Every row gives one point. Each copy is the shape, with its points in the same order, turned, moved and blurred by noise. Is it also mirrored, or only turned?
(in the rows, 128 means zero)

Shape (5 x 2)
[[167 136]
 [119  35]
 [ 72 129]
 [161 138]
 [140 136]]
Copy 1 (5 x 2)
[[151 110]
 [ 48  64]
 [ 68 170]
 [147 120]
 [132 137]]
Copy 1 is: only turned
Copy 2 (5 x 2)
[[103 108]
 [215  95]
 [163 180]
 [103 114]
 [116 128]]
Copy 2 is: mirrored
Copy 3 (5 x 2)
[[ 81 110]
 [176  51]
 [169 152]
 [ 87 113]
 [108 123]]
Copy 3 is: mirrored

Shape (8 x 4)
[[184 159  89 115]
 [119 163 189 123]
 [122 156 183 135]
 [131 161  80 188]
 [182 118  81 243]
 [123 138 101 118]
 [116  78 104 120]
 [114 148  80 121]]
Copy 1 (8 x 4)
[[200 162  82 117]
 [141 184 162 181]
 [140 180 155 174]
 [138 147  49 155]
 [181  79  16 191]
 [132 171 101 111]
 [129 111 116 102]
 [129 167  80 101]]
Copy 1 is: only turned
Copy 2 (8 x 4)
[[151 164 103  83]
 [ 95 131 200 117]
 [102 136 192 128]
 [111 168  87 161]
 [181 187  85 211]
 [114 117 112 111]
 [145  69 112 130]
 [104 121  91 110]]
Copy 2 is: only turned

Shape (13 x 8)
[[165 133 110  82  92 115  94  65]
 [160 123 115 146 142  80  76 165]
 [162 119 143 106 155 103  89 116]
 [150 118 180  89 117 185 155 114]
 [164 119 125  89 160  90 219 114]
 [ 71 125 149  50 145  71 118 102]
 [ 83 145 162 112 128  77 102 165]
 [130 144 146 145 141  93 127 166]
 [146  53 147 165  94 134 136 128]
 [148  82   7 100 105  71  84 100]
 [117 155 180 144  99 117 108  88]
 [144 147 127 162 212 185 111 125]
 [107 128 123 173 114  86 117 114]]
Copy 1 (13 x 8)
[[169 117 118  84 158 108 192  96]
 [176 153 116 155 161 114 135 187]
 [163 148 141 124 177 112 133 128]
 [ 91  93 186  89 160 154 141 105]
 [194  58 145 128 154 166  79  86]
 [159 110 121  63 147  60  71 112]
 [153 130 137 106 113  83  86 187]
 [160 129 138 143 122 134 102 175]
 [102  70 146 190 158 111 161 137]
 [195  96  11 135 192  96 183 128]
 [136 137 167 120  87  91 154 125]
 [ 96 192 124 149 146 188 109 112]
 [155 114 109 165  95  96 136 143]]
Copy 1 is: mirrored
Copy 2 (13 x 8)
[[171 105 139  75 122 128 104  40]
 [184 120 149 140 177 103 105 142]
 [144  92 163 109 173 113  95  97]
 [ 81 101 195  81 107 153 144  88]
 [ 85 149 154  80 194  88 187  65]
 [ 92 106  88  58 147  82  76  95]
 [120 137 126  91 138  90  81 166]
 [134 151 155 116 164 107 116 150]
 [117 121 170 173  95 104 149  91]
 [225  95  55 141 154 105 147  46]
 [121 154 171 102 112 134  61  92]
 [106 111 171 142 197 216 117 124]
 [139 172 126 151 138 118  94 106]]
Copy 2 is: only turned
Copy 3 (13 x 8)
[[ 89  87 112 136  84 103 126 204]
 [155 133 150 110 115  51  82 138]
 [119  90 150 106 122  70 124 149]
 [120 102 163 115 150 171 179 170]
 [156 106  60  87 148 104 197 138]
 [ 52 117 107  83  90 101 154  93]
 [ 93 175 151 106 113  90 120  92]
 [145 155 140 119 144  84 122 114]
 [194 110 167 138  76 139 150 138]
 [145  83  59 101  26  83  53 170]
 [ 93 134 158 181 116 113 151 140]
 [148  61 156 144 207 120  87 113]
 [141 139 124 170  95  96 114 110]]
Copy 3 is: mirrored
